Each row is a point. Each copy is the shape, with its points in the same order, stretched, turned, moved and blurred by noise. Is it also mirrored, or only turned?
In the rows, 128 means zero.

Shape (6 x 3)
[[155  96 151]
 [ 83 197  56]
 [149 121 137]
 [137  94 108]
 [120 100 145]
 [159 104 130]]
Copy 1 (6 x 3)
[[141 105 169]
 [111 191  47]
 [143 127 148]
 [126  96 127]
 [107 115 157]
 [147 106 148]]
Copy 1 is: only turned
Copy 2 (6 x 3)
[[157  92 164]
 [ 97 218 100]
 [152 118 150]
 [137 138 179]
 [123 101 165]
 [158 112 175]]
Copy 2 is: mirrored
Copy 3 (6 x 3)
[[162 126  92]
 [ 77 193 213]
 [153 147 119]
 [138 117 141]
 [117 126  94]
 [152 132 115]]
Copy 3 is: mirrored
Copy 4 (6 x 3)
[[147  84 123]
 [101 208  57]
 [149 110 112]
 [127  91  81]
 [115  93 124]
 [153  93 108]]
Copy 4 is: only turned

Shape (9 x 4)
[[144 114 142 103]
 [160 163 163 130]
 [103  92  98 154]
 [103 159 136 129]
 [154 146 149 108]
 [130 113 168 166]
 [127 157 154 104]
 [160 110 122 161]
 [146  79  11 109]]
Copy 1 (9 x 4)
[[130 114 128 104]
 [163 159 136 126]
 [ 80  95  89 149]
 [103 168 120 122]
 [145 137 135 103]
 [116 118 147 165]
 [126 159 140  99]
 [141 104  99 155]
 [100  56   7  99]]
Copy 1 is: only turned
Copy 2 (9 x 4)
[[142 125 138  98]
 [160 163 160 129]
 [106  93  99 146]
 [104 163 135 136]
 [154 154 143 104]
 [136 108 164 157]
 [125 168 150 108]
 [165 110 118 152]
 [144  93   9  99]]
Copy 2 is: only turned
Copy 3 (9 x 4)
[[140 113 162  98]
 [155 169 182 124]
 [112  93 104 142]
 [110 166 132 116]
 [154 147 169 102]
 [109 123 177 160]
 [129 163 161  93]
 [158 108 143 159]
 [187  56  38  99]]
Copy 3 is: only turned
Copy 4 (9 x 4)
[[131 134 156 119]
 [155 182 189 153]
 [106 113  95 162]
 [102 174 153 146]
 [144 157 181 121]
 [126 125 172 188]
 [123 170 184 120]
 [158 133 130 167]
 [161 137  27 108]]
Copy 4 is: only turned

Shape (10 x 6)
[[131 191 105 138  99 111]
 [ 85 174 130 213 154 146]
 [136  99 114  92 148  86]
 [166 157  96 108  98  72]
 [113  83  94 141 100 159]
 [179  80 129 100 201 137]
 [ 89 168 105 179  76 176]
 [163 122 131 130  87 108]
 [148 161  91 100  87 110]
 [133 104 153  92 142 134]]
Copy 1 (10 x 6)
[[111 165 125 136 184 105]
 [ 93 231  91 161  97 133]
 [136  99 119  81 116  89]
 [146 125 124 111 190  82]
 [ 93  88 112 150 109 138]
 [190 102 113  83  86 133]
 [ 57 161 119 175 148 160]
 [135 105 156 140 143 107]
 [119 123 123 112 195 116]
 [131 112 151  92 103 130]]
Copy 1 is: mirrored
Copy 2 (10 x 6)
[[115 181 107 145 107 121]
 [ 79 149 135 200 172 150]
 [143 112 112  75 149  99]
 [151 159 100 110  98  86]
 [ 83  88  76 120 123 143]
 [195  74 122  89 171 149]
 [ 50 152  94 171 107 165]
 [128 114 123 119  82 114]
 [129 164  87 106  95 118]
 [134 104 140  75 132 148]]
Copy 2 is: only turned
Copy 3 (10 x 6)
[[126 188  98 136  91  98]
 [113 155 165 209 130 121]
 [129 115 115  70 146  91]
 [155 157  75  98  92  71]
 [ 90  83 113 125 100 136]
 [172  82 139  86 181 153]
 [ 89 154 119 191  60 146]
 [156 128 122  96  68 106]
 [128 168  75 100  88 108]
 [132 127 143  69 134 137]]
Copy 3 is: only turned

Shape (12 x 9)
[[148  90 123  95 141  92 116 125 131]
 [148 116 105 169 135  98 110 129  88]
 [134 144  84 119 119 181  95  99 165]
 [174 160  86 154 162 166  69 103 132]
 [101 194 139  86 122 201 199 198 136]
 [151 139 150  91 126  96 126 143  59]
 [131 103 155 135 129 115 131  85 103]
 [136 149  62 102 111 144 144  91 151]
 [121 144 126 120 171 117 139  93  83]
 [149 142 160 126 110 108 146  95  90]
 [114 152 130 136 133  91  85 113 107]
 [ 82 172 107  80 110 223 166 160  79]]
Copy 1 (12 x 9)
[[182 118 138  69 142  92 117 123 126]
 [189 138 134 156 156  89 115 120 101]
 [135 153  87 105 116 157  81  94 151]
 [189 171  99 138 167 154  69  86 140]
 [104 193 114  82 114 218 187 201 122]
 [198 167 159  85 139 112 145 132  60]
 [161 120 168 116 131 109 146  82 109]
 [139 155  61  97 104 129 133  95 137]
 [157 158 134 104 180 123 158  80  97]
 [184 161 161 120 116 119 162  84  98]
 [156 179 160 124 150  83  97 103 102]
 [ 93 168  90 100 122 218 166 156  61]]
Copy 1 is: only turned
Copy 2 (12 x 9)
[[154  98 108 109 128  95 135 108 122]
 [139 113  85 173 126 123  98 123  76]
 [125 140  96 148 120 149 156  81 197]
 [151 155  96 172 168 159 130  78 151]
 [ 98 161 102  67  97 221 137 203 163]
 [141 136 124  77 114 121  97 117  56]
 [131  77 151 133 108 137  95  86 117]
 [110 113  56 121 107 150 125  84 181]
 [ 98 103 113 113 155 158 100  97  99]
 [132 112 134 113 109 143  73 101 110]
 [104 140 133 135 126  94 101  94 103]
 [ 78 149  94  99  86 233 169 149 122]]
Copy 2 is: mirrored
Copy 3 (12 x 9)
[[148 106 126 109 170  88 108 142 147]
 [130 124 115 163 145 106 102 137  88]
 [113 134  96 111 147 205  85 124 168]
 [121 144 101 139 185 200  74 113 102]
 [120 200 158  94 141 190 194 228 174]
 [159 185 136 108 144  72 107 167 103]
 [150 142 157 156 123  99  97 116 149]
 [125 147  67 109 141 167 139 113 169]
 [132 188 131 163 168 102 117 125 141]
 [154 168 155 128 109  99 124 112 124]
 [ 90 154 137 130 143 105  84 125 108]
 [133 236 110 127 124 179 133 227 187]]
Copy 3 is: mirrored
Copy 4 (12 x 9)
[[146  86 110  89 113  83 110 148 138]
 [141 108 118 162 116  91  87 125  98]
 [116 127  80 125  99 182 102 138 173]
 [154 137  87 155 142 176  63 127 152]
 [116 172 124  96 106 186 203 222  84]
 [163 130 137  82 104  91 100 136  62]
 [143  97 156 122  98 104 125  94 122]
 [133 133  50 121  89 145 142 126 149]
 [146 126 124 112 147 114 135  95  92]
 [164 138 154 119  82 106 129 103 103]
 [114 149 129 116 122  92  80 110 117]
 [ 95 140 105  90  95 209 162 162  52]]
Copy 4 is: only turned

Shape (14 x 11)
[[100 141 117 124 111 116 140 106 116 144 130]
 [129 132 150 210 116 107 123 105 163 139  95]
 [130 133 161 118 121 118 132 115 130 153 113]
 [130 135 122 125 139 132 133 101 138 136 138]
 [111  12 130 131 145 162 145 138 159 144 121]
 [116 101 109 126 120 116  82 117 165 138 136]
 [101 129 108 124 119 109 124 129 153 141 121]
 [117 139 109 119 147 139 107 136  76 138  66]
 [106 150 136 157 107 129 107 111 116 139 130]
 [143 117 121 126 124 143 139  93 160 138 115]
 [123  87 129 122 113 112 114 108 139  89 117]
 [132 151 138 139 118 185 120 249 152 144 101]
 [130 138 162 131 170 133 131 108 162  96 102]
 [138 122 121 132 140 103 137 107 102 140 131]]
Copy 1 (14 x 11)
[[115 132 108 132  96 114 131  99 119 161 112]
 [ 86 102 132 219  92 118 128 149 179 121 120]
 [141 115 145 143 109 125 132 135 122 162 100]
 [121 145 140 129 114 115 127 103 154 150 123]
 [124  18 152 109 154 146 103  76 154  98 147]
 [109 120 125 123 118 101  65 121 159 122 125]
 [108 116 105 115 117 104 107 120 147 137 106]
 [141 141  68 160 158 153 115 113 100 131  80]
 [102 146 110 160  93 139 107 135 119 145 129]
 [134 118 142 130 107 142 124 104 174 140 103]
 [143 113 123 119  95 108 110 111 139  86 127]
 [113 101  86 103 188 181 141 228 151 135 130]
 [105 133 157 140 137 121 154 137 150 102  91]
 [144 129 124 152 121 100 137 102 125 158 127]]
Copy 1 is: only turned
Copy 2 (14 x 11)
[[121 141 111 126 112 136 124 111  97 132 107]
 [133 159 151 158 106  63 113 127 113  72  87]
 [128 138 154 103 117 113 119 116 103 142 104]
 [131 131 134 117 128 134 117 110 133 124 106]
 [ 42  82 160  99 123  83 145 110 179  90 137]
 [104 125 131 121  89 113  86 138 171 106 129]
 [107 143 106 124  97 119 116 134 126 130 108]
 [112 191 141  99 151 147 132 129  96  95 150]
 [125 142 140 149 103 134 104 137  87 108 110]
 [121 132 155 112 110 132 131  97 159 118  93]
 [113 117 136  89  96 124 118 142 140  69 103]
 [120 142 162 163 138 141 203 224 133 146 138]
 [123 143 146 103 167 119 117 140 143 100  68]
 [140 146 113 104 131 114 125  93 103 114 126]]
Copy 2 is: mirrored
Copy 3 (14 x 11)
[[ 97 125  96 129 100 120 134 139 134 158 138]
 [113 152 109 198  89 101 124 141 138 103  75]
 [104 136 130 125 120 102 125 142 115 113 138]
 [114 150 108 132 127 121 121 118 145 137 145]
 [ 92  84  85 162 174 198  98 186 143  67 154]
 [126 115 114 123 107 145  88 137 186 111 134]
 [110 113  97 121 108 125 127 156 162 137 122]
 [124 123  95 113 120 156  88 140  82 160  92]
 [ 89 124 123 150  70 124 122 121 134 139 120]
 [124 158  88 141 124 132 120 139 143 103 144]
 [158  91 103 137 109 152 132 131 152  95 138]
 [103 152 197 117 123 191 123 236 111 142  83]
 [146 149 130 130 156 127 154 118 132  89  98]
 [124 114 109 148 126 115 116 130 114 158 149]]
Copy 3 is: mirrored
Copy 4 (14 x 11)
[[116 134 136 131 123 108 145 105 117 127 149]
 [120 115 169 185 163  88 131 103 146  74 101]
 [141 136 156 121 134  98 131 119 133 126 115]
 [134 130 133 131 135 134 141  92 139 126 123]
 [155  20 156  90 155 147 116  86 160 117 139]
 [140 103 105 137 141 102  95  73 139 110 135]
 [117 111 112 129 131  96 133  96 138 113 136]
 [ 92 114 118 112 139 122 130 141  62 122  97]
 [106 138 141 161 133 113 113 121 117 116 139]
 [149 105 148 132 121 126 141  79 141 114 103]
 [158 110 134 119 130 123 116 100 125  66 140]
 [107  60  87 154 121 120 111 203 163 145  81]
 [131 137 145 115 147 138 132 116 160  76  78]
 [144 134 135 127 160 122 148 104 105 125 140]]
Copy 4 is: only turned

Shape (15 x 12)
[[152 141  77  82 145 142 156 122  79 152  93 107]
 [156 129 143 131  73 123 125 118 136 198 114 134]
 [106 122 128 111 166 107 125 181  92  65  93 142]
 [161 170 139 137  85 127 157 139 129 227  81 132]
 [170 127 143 155  83 119 168 134 168 178 110 153]
 [133 145 122 142 179 130 106 176  94  87 189 151]
 [144 108  98 145  89 149 112 116 110 139  95 105]
 [ 64 171  84 118 198 126 101 137 150  63 164 182]
 [167 111  98  99 120  88 128  97  77 144 101 159]
 [117 152 159 111 100 127 161  91  76 148 112 116]
 [121 119 144 122 227 131 125 127 134  88 138 129]
 [132 140  98 135 134  67 130 110  84 168  90  82]
 [168 139 178 169 106 151  93 132 130 210  73 171]
 [139 104 180 103 120 133  74 178 164 182 128 150]
 [146 203 139 105 178 117 100 135 149  54 139 130]]
Copy 1 (15 x 12)
[[161 127  69  54 114 128 129 148 103 148 115 134]
 [140 148 137 130  77 102 118  80 145 191 143 110]
 [118 118 139  75 126 112 116 174 133  73  99 178]
 [162 186 110 140  63  98 118 105 140 207 101 105]
 [163 155 137 167  81  91 152  84 153 166 132 131]
 [ 98 155 121 115 134 152 106 158 133  65 187 194]
 [133  96 120 112  79 135 116 107 121 141 136  99]
 [ 48 144  75  90 145 142 134 134 193  39 145 186]
 [162 117  98  65 114  93  98  80 104 139 117 159]
 [123 166 140  68 119 108 140 103  85 156 113 110]
 [119 130 124 106 204 150 133 147 154  79 143 168]
 [139 129  84  93 127  71  82 127  98 142 107  95]
 [145 166 149 165  80 147  78  72 163 196  92 129]
 [123 137 181 128 101 116  99 122 209 188 158 146]
 [136 188 121  82 142 149 116 125 181  28 149 145]]
Copy 1 is: only turned
Copy 2 (15 x 12)
[[161 158 170 138 115 115 189  73 116 159 137 151]
 [138  92 138 112  75 129 105 128  84 168  84 103]
 [113 153 179 125 145 110 147 170 152  69 138 160]
 [140 125 139 115  75 152 146 143  71 184  56 111]
 [162  86 112 102  87 146 135 162 115 147  72 105]
 [142 130 152 157 160 147 104 181 123 104 209 137]
 [143 118 156 162  93 133 112  83 134 129 100 126]
 [ 84 182  60 123 151 117 119 162 144  94 209 169]
 [180 113 144 119 104  85 150  93  83 102 121 150]
 [101 117 166 118  98 132 167  96  75 114 122 101]
 [107 134 140 101 205 126 126 136 157 118 177 124]
 [128 144 153 171 123  56 155 114  90 137  94 100]
 [145 112 146 102 121 178  68 142  75 141  50 128]
 [117 108 181  75 108 125  49 179 123 176 107 135]
 [128 209 126  97 157 132 127 162 149  92 188  83]]
Copy 2 is: mirrored

Shape (16 x 12)
[[140  96  70 129 140 164 125 155 154 113 136 166]
 [164  63 120 101 101 190  93 174 120 133 117 123]
 [148  69 130  99 167 147 107 166 138 139 187  92]
 [160 129  86 119 160 188  94 160 142 130 132  81]
 [168 147 134 143 107 115 142 175 156  90 129 134]
 [ 90 144 165 153 153  84 167 121  72  55  99 109]
 [160 114 111  88 104 134  96 117 201  86 134 149]
 [124  99 130 173 111 123 145 129 183 128 108 132]
 [ 62 137 130 116 147  67 133 136  88  87  68  60]
 [187  92 102 158 135 110  86 147 145 156 145 142]
 [185  85  97 117 111 176 102 163 132 160 154  71]
 [137 118 117 166  95 147 103 102 147  98 169 129]
 [129 140 148 129 151  87 196  75 105  93  83 107]
 [120 166 139 138 108  94 136 106 114 140 126 171]
 [ 77 164 206 141 183 103 141 112  99  91  56  96]
 [133 124 113 126  98 147 143 153 170 157 168 140]]
Copy 1 (16 x 12)
[[116  95  70 120 159 181 131 151 170  96 156 138]
 [127  71 124 107 135 198  75 144 105  93 153 122]
 [130  84 120 116 191 128  85 135 114 128 200  86]
 [169 120  99 139 165 156  76 127 148  90 138  92]
 [150 104 142 152 115 111 143 185 155  97 151 170]
 [ 67 131 145 169 153  58 175 131  93  84  84 162]
 [102  94 116 104  95 132 104 131 210  84 194 157]
 [101  57 136 146 116 138 162 135 183 133 118 128]
 [ 66 115 112 142 130  35 129 148  97  80  62 100]
 [153  57  90 140 140 140  83 130 156 152 152 167]
 [184  80 106 128 131 162  77 125 112 115 168  87]
 [103 105 114 189 106 141 131 105 165 114 176 146]
 [105 124 139 109 124  61 195  84 125 101  83 158]
 [ 86 148 113 133  94 104 152 136 133 162 114 183]
 [ 53 144 195 145 165  59 136 121 117 113  40 138]
 [130 112 112 124 114 151 149 161 156 151 171 110]]
Copy 1 is: only turned
Copy 2 (16 x 12)
[[ 84  63  86 145 155 136 128  98 134  95 151 160]
 [ 65  44 155 129 130 131  91 141 102 143 183 138]
 [135  48 134 103 195 145  83 137 135 120 178  95]
 [ 92  85  93 141 202 123 115 123 121 167 176 102]
 [144 114 138 163 158  78 157 141 162  97 145 150]
 [142 151 144 131 127  60 162 114  81  42  65  95]
 [ 80  86 116 107 133  90 109  67 207 131 153 160]
 [127 100 126 170 100 121 135 115 160  99 112 126]
 [116 134 128  94 123  50 137 157 100  93  68  31]
 [152  44 102 170 152  95  82 135 143 134 135 152]
 [123  51 125 146 153 124 102 131 119 176 221 101]
 [148 122  96 160 118 105  99  78 150  96 172 136]
 [163 109 149 113 108  76 176  74 116 102  57  96]
 [184 152 103 126  98 114 120 130 142 122  93 171]
 [128 171 187 117 135  87 143 112  90  92  26  83]
 [147  94 122 136 131 165 128 137 188 122 165 151]]
Copy 2 is: mirrored
Copy 3 (16 x 12)
[[116 108  94 125 135 149 112 169 149 131 151 184]
 [198 109 121  95 117 164 136 128 170 107 173 150]
 [157  99 165 101 170 119 144 154 180 147 188 111]
 [162 136 119 133 149 170 133 180 149 137 171  94]
 [149 137 160 155  89 107 146 194 128 119 113 148]
 [110 117 154 138 147  81 169 118  34  85  86 105]
 [116 115 126 120 101 127  79 189 189 109 107 137]
 [109 117 141 192 108 128 138 124 151 142 100 156]
 [133 156  87 143 158  68 179 102  92  96  87  67]
 [173 109 128 149 115 103  83 151 146 172 173 150]
 [200  97 132 125 104 157 143 144 177 160 192  97]
 [ 99  89 150 163  92 128 100 145 130 112 146 114]
 [118  91 125 131 137  92 152 134  73 140  40 105]
 [ 91 138 143 111  90  92 119 120  85 153 104 133]
 [129 175 165 137 184  99 149  99  68  99  53  92]
 [103 134 150 123  90 131 152 162 169 159 153 146]]
Copy 3 is: mirrored
Copy 4 (16 x 12)
[[179 113  67 144 120 145 113 161 157 128 127 151]
 [183  60 129 132 112 170  85 180 123 143 105 107]
 [150 103 133  52 122 117  93 182 162 128 101 127]
 [173 127  97 118 154 137  87 165 166 163  84  76]
 [150 146 146 177 127 115 143 170 143 119 157 111]
 [ 79 188 119 148 150 100 121 112  52  48 115 110]
 [174  87 121 150 138 157 139 126 210  85 161 113]
 [113 118 118 180  77 115 136 123 164 118 114 132]
 [ 36 131  84 132 165  94 109 116  66  72 118  54]
 [182  99 128 139  93  74  81 138 163 154 151 129]
 [183  92 126  95  89 137  94 174 153 179 101  68]
 [158 155 122 143  76 153  93 115 171  99 141 111]
 [110 157 120 137 140  96 174  62  76  83 107 103]
 [114 156 137 150 123 130 117  81 113 131 186 135]
 [ 47 167 153 160 197 102 106  82  72  73  76 108]
 [134 129 128 121  89 155 135 152 174 163 153 132]]
Copy 4 is: mirrored

Shape (17 x 12)
[[147 130 127 154 100 138 151  99 114 106 115 115]
 [100 101 155 107 131 198 178 158 141 143 171 143]
 [151 120 166 129 104 115 104 122  60  97 109 139]
 [170 128 128 106 134 104 110 119  86 118  93  95]
 [ 97 165 141 113 141 150 164 132  92  80 142  89]
 [191 119 145 128 138  91 128 153  76  97 109 135]
 [117 153 111 108  95 135 178 153 114 129 170 139]
 [143 147 126 101 132 174 145 143 145 114 132 136]
 [124 114 126  96 130  96 119 128  95 107 113 147]
 [131 177 153  90  86 149 127 126  93 123 121 101]
 [ 91  99 152 145 126 133 164 199 164 160 117 144]
 [179 131 185 150 166  68 138 129 103 167  94 171]
 [133  81 154 148 175  62 123 135 132 185 107 183]
 [125 113 160  99 108 136 164 134 142 125 175  94]
 [149  99 150 178 177  88  82 134 111 170 127 174]
 [ 97 112 117 116 122 186 190 178 117 176 167 105]
 [107 146 135 120 109 165 153 185 152 129 187 101]]
Copy 1 (17 x 12)
[[124  84 136 105 117 135 180 123 153 104 133 102]
 [ 73 148 110 141 139  85 203 119 159 205 124 140]
 [149 119  76 117 145 109 138 122 110  61 119  55]
 [148 107  86 106 145 143 121 123 110  45 154 137]
 [160  95  87  88 189 165 145 127 203 130 149 126]
 [170 144  72 135 123 114 170 106  84  30 136  97]
 [132 172 123  71 147 134 192 110 125 154 140  95]
 [106 151 114 113 121 135 148 156 151 137 159 137]
 [118 159  89  89 146 119 126  86 119  76 143 116]
 [154 115  70  64 160 152 128 167 137 137 152  90]
 [151 147 108 164  91  47 175  75 135 196 104 141]
 [157 148  56 175  51 138 167  59  76 109 146  75]
 [114 163 105 182  54  94 147   7  75 129 127 114]
 [110 123  98  91 134 132 183 119 135 174  86 157]
 [113 144 132 216  67 108 130  34  73 102 116  77]
 [106 126 131 134 164  85 218 108 136 193 149 149]
 [141 141 123 116 150 123 167 139 149 192 100 138]]
Copy 1 is: only turned
Copy 2 (17 x 12)
[[139 105 125 134 123 160 111 141 148 186 122 108]
 [197 103 183 156 118 149 152 133  82 109 151 143]
 [132 168  83 116 179 167 104 177 158 145  64  94]
 [105 139  94  97 145 148 114 186 121 188  99 130]
 [183 138 144 121 138 124  71 110  67 186 104 131]
 [ 76 180 112 137 164 186 115 187 112 161  86  85]
 [135 134 126 153  84 174 157  95  64 161 105 153]
 [152 118 171 128 109 167 125 146  86 167 147 161]
 [122 165 110  96 156 140 163 145 122 162  88 105]
 [146 156  87 111 108 150  86 168 106 170  87 170]
 [157 170 149 122  88 133 168 136  88  96 185  82]
 [ 63 169 133 115 127 135 120 169 136  77  66  80]
 [ 76 153 135 105 141 104 188 158 143  73 112  77]
 [174 123 127 174 128 111 141 153 108 151 126 130]
 [ 65 147 121 113 175 132 143 145 172  85 117 103]
 [164  93 128 159  93 164 163 114  51 121 172 157]
 [169 135 148 168 101 145 146 113  63 146 174 161]]
Copy 2 is: only turned
